Rows are points. Each copy is the shape, with its points in the same order, turned, moved and blurred by noise. Say if it was mirrored as well.

Shape (5 x 2):
[[-0.33  0.49]
 [-0.37 -0.41]
 [ 0.35 -0.20]
 [ 0.07 -0.11]
 [ 0.32  0.53]]
Copy 1 (5 x 2):
[[-0.28 -0.51]
 [-0.28  0.38]
 [ 0.44  0.24]
 [ 0.17  0.10]
 [ 0.36 -0.55]]
Copy 1 is: mirrored
Copy 2 (5 x 2):
[[-0.10 -0.62]
 [-0.41  0.23]
 [ 0.31  0.22]
 [ 0.09  0.08]
 [ 0.49 -0.47]]
Copy 2 is: mirrored
Copy 3:
[[-0.51  0.05]
 [ 0.30 -0.38]
 [ 0.41  0.37]
 [ 0.19  0.17]
 [-0.26  0.66]]
Copy 3 is: only turned
Copy 4 (5 x 2):
[[ 0.68 -0.01]
 [-0.07 -0.55]
 [-0.26  0.18]
 [-0.06 -0.04]
 [ 0.36  0.57]]
Copy 4 is: mirrored

Shape:
[[ 0.28 -0.08 -0.43]
 [-0.64  0.69  0.38]
 [-0.17 -0.38 -0.06]
 [ 0.11 -0.03 -0.08]
 [-0.24  0.39  0.08]
 [-0.03  0.47  0.47]
 [ 0.24  0.16 -0.43]]
Copy 1 (7 x 3):
[[ 0.20 -0.05 -0.66]
 [-0.81  0.06  0.39]
 [ 0.18  0.46 -0.26]
 [ 0.10  0.02 -0.32]
 [-0.43  0.04 -0.03]
 [-0.29 -0.27  0.33]
 [-0.07 -0.13 -0.69]]
Copy 1 is: mirrored
Copy 2, 7 rows:
[[-0.07 -0.54 -0.26]
 [ 0.74  0.67 -0.48]
 [ 0.07 -0.11  0.21]
 [-0.04 -0.17 -0.20]
 [ 0.39  0.19 -0.40]
 [ 0.08  0.51 -0.53]
 [ 0.06 -0.50 -0.45]]
Copy 2 is: mirrored
Copy 3 (7 x 3):
[[-0.07  0.38 -0.30]
 [ 0.62 -0.06  0.86]
 [ 0.35 -0.10 -0.28]
 [ 0.05  0.14 -0.08]
 [ 0.34  0.10  0.47]
 [ 0.02 -0.17  0.62]
 [-0.03  0.51 -0.07]]
Copy 3 is: mirrored

Shape (8 x 3):
[[ 0.01 -0.11  0.02]
 [-0.49  0.04 -0.57]
 [-0.20  0.11  0.13]
 [ 0.31 -0.05 -0.73]
 [-0.31  0.42 -0.10]
 [-0.19 -0.82 -0.08]
 [ 0.15 -0.14  0.01]
 [-0.45  0.01  0.13]]
Copy 1:
[[ 0.00  0.13  0.31]
 [ 0.68  0.41 -0.01]
 [-0.02  0.21  0.03]
 [ 0.74 -0.21  0.53]
 [ 0.23  0.10 -0.29]
 [ 0.08  0.72  0.80]
 [ 0.01  0.02  0.41]
 [-0.02  0.49 -0.05]]
Copy 1 is: mirrored
Copy 2:
[[ 0.03 -0.14  0.23]
 [-0.61 -0.60  0.04]
 [-0.22  0.03  0.09]
 [-0.21 -0.73  0.75]
 [-0.63 -0.02  0.23]
 [ 0.35 -0.67 -0.25]
 [ 0.11 -0.19  0.28]
 [-0.29 -0.02 -0.16]]
Copy 2 is: mirrored

Shape, 9 rows:
[[ 0.16 -0.28 -0.11  0.70]
 [-0.05 -0.13 -0.33 -0.65]
 [-0.23  0.40  0.20 -0.04]
 [-0.03  0.23  0.33 -0.12]
 [ 0.18  0.08  0.42  0.39]
 [-0.07 -0.69 -0.02  0.10]
 [-0.46 -0.46 -0.19  0.41]
 [ 0.02 -0.13  0.30  0.78]
 [ 0.06  0.16  0.01 -0.25]]
Copy 1 (9 x 4):
[[-0.09  0.41 -0.40  0.58]
 [ 0.29 -0.49 -0.20 -0.43]
 [-0.16  0.09  0.48 -0.04]
 [-0.14 -0.10  0.39  0.00]
 [-0.25  0.01  0.17  0.46]
 [-0.23  0.07 -0.65 -0.04]
 [-0.21  0.53 -0.46 -0.24]
 [-0.40  0.49  0.02  0.51]
 [ 0.10 -0.32  0.13 -0.10]]
Copy 1 is: only turned
Copy 2:
[[ 0.78  0.13  0.26 -0.07]
 [-0.56  0.04 -0.09  0.00]
 [ 0.12 -0.60 -0.14 -0.30]
 [ 0.14 -0.57 -0.10  0.05]
 [ 0.71 -0.41  0.07  0.10]
 [ 0.08  0.22  0.54  0.30]
 [ 0.13  0.08  0.72 -0.13]
 [ 0.83 -0.27  0.37 -0.03]
 [ 0.00 -0.28 -0.19 -0.08]]
Copy 2 is: only turned
Copy 3:
[[ 0.21 -0.88  0.33 -0.12]
 [ 0.03  0.34 -0.32 -0.25]
 [-0.45 -0.20 -0.03  0.37]
 [-0.18 -0.13 -0.01  0.50]
 [ 0.03 -0.53  0.33  0.50]
 [ 0.53 -0.51 -0.28 -0.08]
 [ 0.05 -0.85 -0.34 -0.23]
 [ 0.05 -0.94  0.32  0.32]
 [-0.13  0.05  0.01  0.16]]
Copy 3 is: mirrored
Copy 4:
[[ 0.09  0.18  0.10 -1.00]
 [-0.21  0.22 -0.14  0.33]
 [ 0.44 -0.26  0.23 -0.07]
 [ 0.19 -0.31  0.36 -0.11]
 [ 0.16 -0.32  0.45 -0.65]
 [-0.18  0.56  0.38 -0.47]
 [ 0.35  0.67  0.20 -0.53]
 [ 0.32 -0.01  0.46 -1.00]
 [ 0.05 -0.16  0.06 -0.02]]
Copy 4 is: mirrored

Shape, 10 rows:
[[ 0.32  0.14 -0.29 -0.03 -0.25  0.19]
 [ 0.21  0.30 -0.20  0.05 -0.19  0.35]
 [ 0.24 -0.09  0.05  0.42 -0.39  0.27]
 [ 0.20  0.18  0.05 -0.06  1.85  0.24]
 [ 0.07 -0.11 -0.19  0.58 -0.25  0.09]
 [ 0.07  0.18 -0.23  0.10 -0.35 -0.13]
 [ 0.05  0.09  0.49  0.37 -0.47  0.30]
 [-0.50 -0.32 -0.21  0.01 -0.47  0.42]
 [ 0.42 -0.27 -0.13 -0.03 -0.08  0.25]
 [-0.15 -0.29  0.05 -0.08 -0.42 -0.10]]
Copy 1, 10 rows:
[[ 0.16  0.28  0.29  0.11  0.31 -0.05]
 [ 0.07  0.41  0.29 -0.04  0.19 -0.04]
 [-0.40  0.21  0.24 -0.11  0.35  0.05]
 [ 0.87  0.44 -0.54 -1.63 -0.24 -0.29]
 [-0.32 -0.11  0.45 -0.19  0.13 -0.17]
 [ 0.03 -0.12  0.40  0.15  0.06  0.12]
 [-0.60  0.25  0.08 -0.12  0.17  0.36]
 [-0.52  0.04 -0.13  0.34 -0.14 -0.42]
 [ 0.03  0.19 -0.02 -0.14  0.50 -0.21]
 [-0.12 -0.31 -0.17  0.21  0.12  0.00]]
Copy 1 is: only turned
Copy 2:
[[ 0.07 -0.16  0.17 -0.41 -0.14  0.05]
 [-0.07 -0.25  0.30 -0.41 -0.33 -0.11]
 [-0.42 -0.16  0.12 -0.46  0.07 -0.25]
 [-0.12  1.34  0.73  0.03 -1.40 -0.37]
 [-0.31 -0.14  0.41 -0.26  0.32 -0.28]
 [-0.02 -0.24  0.27 -0.04  0.15  0.14]
 [-0.66 -0.48 -0.07 -0.08 -0.12 -0.48]
 [ 0.35 -0.32 -0.10 -0.14  0.26 -0.74]
 [-0.06  0.25  0.03 -0.54 -0.14 -0.08]
 [ 0.02 -0.09 -0.23  0.01  0.15 -0.18]]
Copy 2 is: mirrored
Copy 3 (10 x 6):
[[ 0.29 -0.01 -0.20 -0.20 -0.18  0.13]
 [ 0.26 -0.19 -0.01 -0.24 -0.26 -0.02]
 [ 0.02  0.09 -0.01 -0.55 -0.05 -0.34]
 [-0.62  0.07  0.60  1.33 -1.05 -0.08]
 [-0.15  0.13  0.21 -0.52  0.09 -0.11]
 [ 0.04 -0.14 -0.15 -0.31  0.16  0.19]
 [-0.08 -0.37 -0.07 -0.50  0.00 -0.60]
 [ 0.54 -0.05  0.33 -0.20  0.53 -0.34]
 [ 0.16  0.33 -0.18 -0.05 -0.17 -0.20]
 [ 0.07  0.00 -0.21 -0.10  0.51 -0.24]]
Copy 3 is: mirrored
Copy 4:
[[ 0.08 -0.14  0.23  0.04  0.01 -0.49]
 [-0.20 -0.10  0.32  0.08 -0.03 -0.50]
 [-0.27  0.06 -0.17 -0.04  0.27 -0.58]
 [-0.46 -1.29 -0.06  0.05 -0.69  1.04]
 [-0.20  0.00 -0.02 -0.15  0.50 -0.31]
 [ 0.12  0.12  0.23  0.18  0.28 -0.31]
 [-0.54  0.33 -0.29  0.29  0.13 -0.46]
 [-0.18  0.66  0.17 -0.53 -0.05 -0.25]
 [ 0.08 -0.21 -0.17 -0.18 -0.13 -0.43]
 [ 0.18  0.47 -0.15 -0.05  0.01 -0.18]]
Copy 4 is: mirrored
